Every row gives one point. Each copy is the shape, with its points in the same order, stretched, turned, moved and blurred by noise. Some copies are also mirrored. Which?

Shape (8 x 3)
[[ 0.13 -0.32  0.12]
 [ 0.16 -0.38  0.07]
 [-0.24 -0.24  0.13]
 [-0.13 -0.32  0.18]
 [ 0.18 -0.27 -0.44]
 [-0.10 -0.25  0.39]
 [-0.02  0.66  0.13]
 [ 0.10  0.76  0.35]]
Copy 1 (8 x 3)
[[-0.31 -0.42 -0.07]
 [-0.35 -0.53 -0.08]
 [ 0.08 -0.29 -0.41]
 [-0.11 -0.38 -0.35]
 [ 0.04 -0.64  0.17]
 [-0.27 -0.21 -0.38]
 [ 0.31  0.79  0.29]
 [ 0.05  0.99  0.34]]
Copy 1 is: only turned
Copy 2 (8 x 3)
[[ 0.20 -0.03 -0.20]
 [ 0.22 -0.04 -0.30]
 [ 0.00 -0.30  0.02]
 [ 0.14 -0.24 -0.10]
 [-0.03  0.02 -0.55]
 [ 0.21 -0.16  0.10]
 [-0.28  0.52  0.32]
 [-0.17  0.70  0.54]]
Copy 2 is: only turned

Shape (8 x 4)
[[-0.30  0.11 -0.22  0.27]
 [-0.24  0.09 -0.37  0.28]
 [-0.10 -0.47  0.31  0.37]
 [ 0.51  0.29  0.27  0.34]
 [-0.24 -0.45  0.41  0.05]
 [ 0.13 -0.55 -0.40  0.00]
 [ 0.41  0.23 -0.35 -0.22]
 [ 0.12 -0.44 -0.31 -0.39]]
Copy 1 (8 x 4)
[[-0.07  0.47  0.06 -0.09]
 [ 0.00  0.56  0.06 -0.23]
 [-0.74 -0.02  0.29 -0.04]
 [ 0.35 -0.20  0.27  0.17]
 [-0.69 -0.08  0.05  0.02]
 [-0.42 -0.20  0.07 -0.55]
 [ 0.50 -0.21 -0.17 -0.23]
 [-0.24 -0.35 -0.25 -0.47]]
Copy 1 is: mirrored
Copy 2 (8 x 4)
[[-0.12 -0.20 -0.47 -0.45]
 [-0.10 -0.34 -0.41 -0.48]
 [ 0.50  0.49 -0.59 -0.10]
 [-0.47 -0.32 -0.42  0.37]
 [ 0.46  0.75 -0.31 -0.08]
 [ 0.42  0.14  0.18  0.11]
 [-0.52 -0.43  0.38  0.32]
 [ 0.25  0.32  0.55  0.24]]
Copy 2 is: mirrored
Copy 3 (8 x 4)
[[-0.15  0.38 -0.03  0.35]
 [-0.17  0.45 -0.16  0.37]
 [-0.32 -0.37  0.13  0.27]
 [ 0.52 -0.01 -0.15 -0.15]
 [-0.39 -0.32  0.28  0.03]
 [-0.46 -0.02 -0.41  0.01]
 [ 0.20  0.39 -0.41 -0.41]
 [-0.42  0.05 -0.28 -0.35]]
Copy 3 is: only turned
Copy 4 (8 x 4)
[[ 0.65  0.06  0.01 -0.05]
 [ 0.79 -0.08 -0.04 -0.10]
 [ 0.00 -0.03 -0.63  0.23]
 [-0.16  0.07  0.01  0.79]
 [-0.27  0.13 -0.42  0.00]
 [ 0.33 -0.57 -0.42 -0.10]
 [ 0.08 -0.35  0.31  0.16]
 [-0.09 -0.58 -0.17 -0.28]]
Copy 4 is: only turned

Shape (11 x 6)
[[-0.03  0.26  0.54  0.64 -0.16 -0.62]
 [ 0.01 -0.04  0.04 -0.07 -0.50 -0.24]
 [ 0.86  0.49  0.14  0.80  0.42  0.00]
 [ 0.59  0.39  0.34  0.21  0.05 -0.51]
 [-0.13  0.07 -0.05 -0.32 -0.42  0.26]
 [-0.02 -0.03 -0.30  0.07 -0.21  0.43]
 [ 0.33 -0.43 -0.07  0.09 -0.05  0.31]
 [ 0.21 -0.21 -0.58 -0.02  0.02  0.19]
 [ 0.09 -0.16 -0.45 -0.14 -0.63  0.38]
 [ 0.42  0.21  0.30  0.24  0.35  0.07]
 [-0.27 -0.08 -0.44 -0.30 -0.22  0.09]]
Copy 1 (11 x 6)
[[ 0.50  1.03  0.10 -0.68  0.39  0.19]
 [ 0.40  0.06  0.39 -0.41  0.46 -0.26]
 [-0.38  1.16 -0.25 -0.30 -0.64  0.08]
 [ 0.56  0.69 -0.10 -0.34 -0.16 -0.04]
 [-0.05 -0.33  0.15 -0.20  0.56 -0.43]
 [-0.51 -0.03  0.20 -0.12  0.26 -0.24]
 [-0.36 -0.19  0.35 -0.22 -0.25  0.01]
 [-0.28 -0.08  0.18  0.25 -0.09 -0.06]
 [-0.31 -0.35  0.60 -0.22  0.39 -0.54]
 [-0.10  0.43 -0.36 -0.20 -0.27  0.09]
 [ 0.08 -0.24  0.15  0.20  0.53 -0.23]]
Copy 1 is: only turned
Copy 2 (11 x 6)
[[ 0.39  0.35  0.57 -0.23 -0.02 -0.05]
 [ 0.28 -0.16 -0.03 -0.44 -0.26  0.04]
 [ 0.51  0.56 -0.04  0.31  0.83  0.11]
 [ 0.35  0.33  0.11  0.02  0.32  0.54]
 [ 0.23 -0.34 -0.22 -0.17 -0.40 -0.06]
 [ 0.12 -0.32 -0.18 -0.17 -0.10 -0.37]
 [ 0.04 -0.36 -0.06 -0.24  0.19 -0.11]
 [-0.22 -0.01 -0.24 -0.16  0.09 -0.26]
 [ 0.27 -0.28 -0.45 -0.56 -0.19 -0.34]
 [ 0.21  0.02  0.19  0.26  0.38  0.28]
 [-0.23 -0.22 -0.15 -0.22 -0.38 -0.10]]
Copy 2 is: only turned
Copy 3 (11 x 6)
[[-0.26  0.08  0.53  0.03 -0.90  0.42]
 [ 0.06 -0.04  0.33 -0.35 -0.25 -0.17]
 [-0.83 -0.45 -0.12  0.05 -0.14  0.66]
 [-0.20 -0.23  0.48 -0.07 -0.04  0.61]
 [-0.02  0.16 -0.03 -0.52  0.06 -0.22]
 [-0.32 -0.05 -0.33 -0.29 -0.03 -0.36]
 [ 0.21 -0.36 -0.53 -0.03 -0.09 -0.13]
 [-0.18 -0.25 -0.22  0.05  0.34 -0.47]
 [-0.19 -0.23 -0.14 -0.64  0.04 -0.66]
 [-0.14 -0.09 -0.24  0.10 -0.01  0.57]
 [-0.06  0.14  0.06 -0.14  0.29 -0.56]]
Copy 3 is: mirrored

Shape (12 x 8)
[[ 0.17 -0.44 -0.08 -0.04 -0.05 -0.35 -0.01 -0.23]
 [ 0.01 -0.16  0.31 -0.19  0.24  0.08  0.08  0.23]
 [ 0.03 -0.37  0.35 -0.78  0.17 -0.53 -0.33 -0.12]
 [-0.26  0.19  0.17  0.25 -0.06 -0.02  0.27  0.43]
 [ 0.37  0.09 -0.06 -0.51 -0.14 -0.29 -0.07  0.13]
 [-0.40 -0.08 -0.28  0.30  0.02  0.61 -0.21  0.12]
 [ 0.63  0.46  0.35 -0.65 -0.01 -0.48  0.28 -0.28]
 [-0.69  0.10 -0.19  0.25 -0.14  0.36 -0.17  0.00]
 [ 0.00 -0.47  0.65 -0.44 -0.45 -0.05 -0.14 -0.04]
 [ 0.65  0.14  0.53 -0.31  0.11 -0.57 -0.39 -0.27]
 [-0.87 -0.25 -0.02  0.23 -0.02  0.25  0.01 -0.08]
 [ 0.02 -0.16  0.33 -0.24  0.10  0.20  0.19 -0.17]]
Copy 1 (12 x 8)
[[-0.44 -0.06 -0.04  0.22  0.14 -0.05  0.26  0.09]
 [ 0.09 -0.09 -0.41 -0.19  0.14 -0.07  0.23  0.14]
 [-0.35 -0.51 -0.26 -0.06  0.09  0.17  0.44  0.71]
 [ 0.43  0.18 -0.06  0.01  0.11 -0.45  0.05  0.14]
 [ 0.07 -0.51 -0.10  0.16  0.31  0.43  0.40  0.13]
 [ 0.10  0.49 -0.06 -0.24 -0.34  0.11 -0.33 -0.30]
 [ 0.15 -0.81  0.07 -0.29  0.76  0.48  0.87  0.21]
 [ 0.22  0.42  0.14 -0.29 -0.32 -0.13 -0.36  0.07]
 [-0.17  0.19 -0.26  0.42 -0.17 -0.22  0.71  0.69]
 [-0.18 -0.67  0.11 -0.07  0.17  0.06  0.82  0.04]
 [ 0.03  0.59  0.03 -0.20 -0.29 -0.36 -0.35  0.32]
 [-0.08  0.10 -0.27 -0.29  0.17  0.17  0.34  0.27]]
Copy 1 is: mirrored
Copy 2 (12 x 8)
[[ 0.04  0.05 -0.18 -0.22  0.32 -0.47  0.25  0.39]
 [-0.23 -0.49 -0.09 -0.30  0.00 -0.22 -0.18 -0.02]
 [ 0.03 -0.30 -0.49 -0.69  0.25 -0.26  0.75  0.22]
 [ 0.04 -0.37 -0.30 -0.07 -0.07 -0.13 -0.71 -0.14]
 [ 0.26 -0.03 -0.15 -0.80  0.71 -0.20  0.33 -0.11]
 [ 0.12 -0.45  0.17  0.63 -0.21  0.04 -0.37  0.21]
 [-0.12  0.43 -0.17 -1.45  0.54 -0.26  0.39 -0.50]
 [ 0.28 -0.28 -0.11  0.52 -0.40  0.12 -0.35  0.22]
 [ 0.30 -0.36 -0.03 -0.58 -0.22 -0.63  0.43 -0.03]
 [-0.18  0.25 -0.37 -0.71  0.60 -0.38  0.76 -0.56]
 [ 0.12 -0.44 -0.23  0.55 -0.74 -0.04 -0.41  0.53]
 [-0.18 -0.22  0.11 -0.44 -0.24 -0.27  0.01  0.03]]
Copy 2 is: only turned
Copy 3 (12 x 8)
[[ 0.31 -0.20 -0.31  0.26  0.42 -0.07 -0.01 -0.07]
 [-0.02 -0.14 -0.33  0.43 -0.01  0.08 -0.15  0.07]
 [-0.23  0.24 -0.06  0.60  0.46 -0.51 -0.04  0.20]
 [ 0.32 -0.24 -0.32  0.05 -0.55  0.11 -0.18 -0.27]
 [ 0.07 -0.02 -0.14  0.01  0.10 -0.16 -0.03  0.49]
 [ 0.09 -0.15  0.04 -0.08  0.03  0.62 -0.22 -0.31]
 [ 0.13 -0.07 -0.55 -0.27  0.08 -0.66  0.28  0.42]
 [ 0.15 -0.11  0.17 -0.08 -0.21  0.36  0.00 -0.57]
 [-0.28 -0.42  0.09  0.63  0.27 -0.36  0.01 -0.03]
 [-0.18  0.00 -0.36  0.07  0.44 -0.81 -0.37  0.15]
 [ 0.25  0.01  0.03  0.24 -0.15  0.42  0.12 -0.78]
 [-0.12 -0.25 -0.51  0.17  0.17  0.10  0.27 -0.01]]
Copy 3 is: mirrored

Shape (13 x 9)
[[-0.42 -0.17 -0.38  0.08  0.14 -0.02 -0.54 -0.01 -0.15]
 [-0.04  0.13 -0.05  0.15 -0.02  0.10 -0.58  0.28  0.15]
 [ 0.20 -0.31  0.10 -0.38  0.39  0.54  0.08  0.62  0.09]
 [-0.38 -0.45 -0.30  0.34  0.05  0.00 -0.22  0.15  0.24]
 [ 0.20  0.18 -0.22  0.27  0.42  0.69 -0.02  0.38  0.18]
 [-0.17 -0.08  0.00  0.49  0.28  0.19 -0.61 -0.05  0.39]
 [ 0.45 -0.01  0.31 -0.49  0.24 -0.19  0.50  0.03 -0.22]
 [-0.07 -0.49  0.10  0.54  0.12 -0.03 -0.17  0.21 -0.24]
 [ 0.63  0.38 -0.28 -0.17  0.86  0.33 -0.07  0.68  0.16]
 [ 0.30  0.16  0.54 -0.42  0.39  0.07  0.34  0.01 -0.68]
 [-0.29  0.04 -0.26  0.33  0.23  0.29 -0.19  0.16  0.25]
 [ 0.44  0.03  0.12 -0.10 -0.15  0.04  0.12 -0.06 -0.48]
 [-0.10 -0.71 -0.25 -0.04  0.13  0.07 -0.41 -0.31 -0.03]]
Copy 1 (13 x 9)
[[ 0.51  0.15 -0.32  0.00  0.09  0.17 -0.48  0.15 -0.04]
 [ 0.25  0.20 -0.33  0.14 -0.11  0.26  0.07  0.17 -0.06]
 [-0.19  0.89  0.09  0.43 -0.12 -0.34  0.03 -0.57  0.15]
 [-0.07 -0.02 -0.41  0.13 -0.07 -0.03 -0.62 -0.05 -0.35]
 [-0.24  0.46 -0.37 -0.06  0.22  0.05  0.14 -0.42 -0.14]
 [ 0.11 -0.02 -0.44 -0.09 -0.39  0.33 -0.20 -0.25 -0.15]
 [-0.14  0.24  0.67  0.36  0.20 -0.29  0.49 -0.11  0.26]
 [ 0.13 -0.25 -0.15  0.20 -0.15 -0.27 -0.01 -0.36 -0.48]
 [-0.12  0.60  0.03  0.39  0.42  0.67  0.34 -0.51  0.06]
 [ 0.33  0.34  0.45  0.26  0.24 -0.53  0.84 -0.34  0.51]
 [-0.02  0.12 -0.59 -0.03  0.15  0.07 -0.29 -0.15 -0.06]
 [ 0.13  0.17  0.49  0.01  0.22 -0.37  0.57  0.29 -0.09]
 [ 0.11  0.32  0.28 -0.15 -0.32 -0.06 -0.61 -0.02 -0.21]]
Copy 1 is: only turned
Copy 2 (13 x 9)
[[-0.29  0.01  0.56  0.12 -0.11 -0.13  0.76 -0.18  0.03]
 [-0.25  0.18  0.74 -0.24 -0.30 -0.10  0.01 -0.07 -0.16]
 [ 0.12 -0.46  0.31  0.42 -0.30 -0.05 -0.07  0.13 -0.26]
 [-0.12  0.16  0.61  0.02 -0.15 -0.58  0.82  0.32  0.11]
 [-0.03  0.02  0.67  0.04 -0.20 -0.11  0.10  0.02 -0.89]
 [-0.35  0.13  1.01 -0.19  0.08 -0.44  0.34 -0.22 -0.29]
 [ 0.22 -0.41 -0.90  0.11 -0.12 -0.01 -0.34 -0.31  0.17]
 [-0.22 -0.32  0.37 -0.45 -0.14 -0.47  0.52  0.31 -0.18]
 [-0.01 -0.22  0.17  0.33 -0.75 -0.06 -0.33 -0.51 -0.97]
 [ 0.32 -0.71 -0.58 -0.09  0.05  0.37 -0.35 -0.62 -0.14]
 [ 0.06  0.22  0.74  0.02 -0.07 -0.29  0.52  0.02 -0.33]
 [-0.14 -0.15 -0.48 -0.29  0.02  0.26 -0.13  0.07 -0.06]
 [-0.54 -0.22  0.31  0.32  0.29 -0.29  0.85 -0.02  0.27]]
Copy 2 is: mirrored
Copy 3 (13 x 9)
[[-0.22  0.09  0.24 -0.28  0.20 -0.13 -0.21  0.50 -0.11]
 [-0.07 -0.01 -0.08 -0.43  0.10  0.19 -0.09  0.26 -0.43]
 [-0.03  0.10 -0.10 -0.03  0.11  0.19  0.99 -0.29 -0.37]
 [-0.35  0.11  0.10 -0.28 -0.10 -0.31 -0.10  0.28 -0.54]
 [ 0.00  0.28 -0.17 -0.43 -0.43  0.23  0.59 -0.21 -0.02]
 [ 0.08  0.07 -0.38 -0.48 -0.23 -0.21 -0.11  0.38 -0.32]
 [ 0.44 -0.05  0.39  0.81  0.24  0.35  0.26 -0.30 -0.17]
 [-0.16  0.56 -0.05  0.17 -0.06 -0.03 -0.08  0.45 -0.66]
 [ 0.46  0.11  0.37 -0.40 -0.23  0.60  0.75 -0.35 -0.15]
 [ 0.56  0.32  0.03  0.82  0.38  0.26  0.29 -0.23  0.13]
 [-0.16  0.26 -0.09 -0.53 -0.29 -0.19  0.13 -0.01 -0.11]
 [ 0.00  0.02  0.25  0.66 -0.04  0.61 -0.13  0.20 -0.15]
 [-0.22 -0.17  0.24  0.24  0.01 -0.11  0.01  0.81 -0.29]]
Copy 3 is: mirrored
Copy 4 (13 x 9)
[[-0.24  0.40 -0.08 -0.15 -0.50  0.21  0.31  0.19 -0.58]
 [ 0.02  0.39 -0.09  0.04 -0.26  0.03 -0.14 -0.04 -0.42]
 [ 0.30  0.11  0.12 -0.80 -0.12  0.49 -0.12 -0.43 -0.14]
 [ 0.58  0.47  0.09 -0.34 -0.45  0.27  0.19  0.20 -0.06]
 [ 0.64  0.07 -0.02 -0.51 -0.05 -0.18  0.12 -0.24 -0.56]
 [ 0.60  0.31  0.03  0.32 -0.33  0.13  0.22  0.11 -0.53]
 [-0.26 -0.31  0.07 -0.21  0.38 -0.20  0.25 -0.40  0.25]
 [ 0.24  0.75 -0.05  0.19 -0.04  0.19  0.28 -0.32  0.27]
 [ 0.28 -0.35  0.29 -0.48 -0.16 -0.79  0.09 -0.57 -0.66]
 [-0.88 -0.05 -0.04 -0.06  0.65 -0.05  0.29 -0.60 -0.06]
 [ 0.46  0.26  0.10 -0.42 -0.23 -0.05  0.17  0.15 -0.48]
 [-0.37  0.09 -0.43  0.11  0.28 -0.01  0.25 -0.34  0.08]
 [ 0.26  0.18 -0.27  0.14 -0.62  0.74  0.53  0.13 -0.31]]
Copy 4 is: only turned
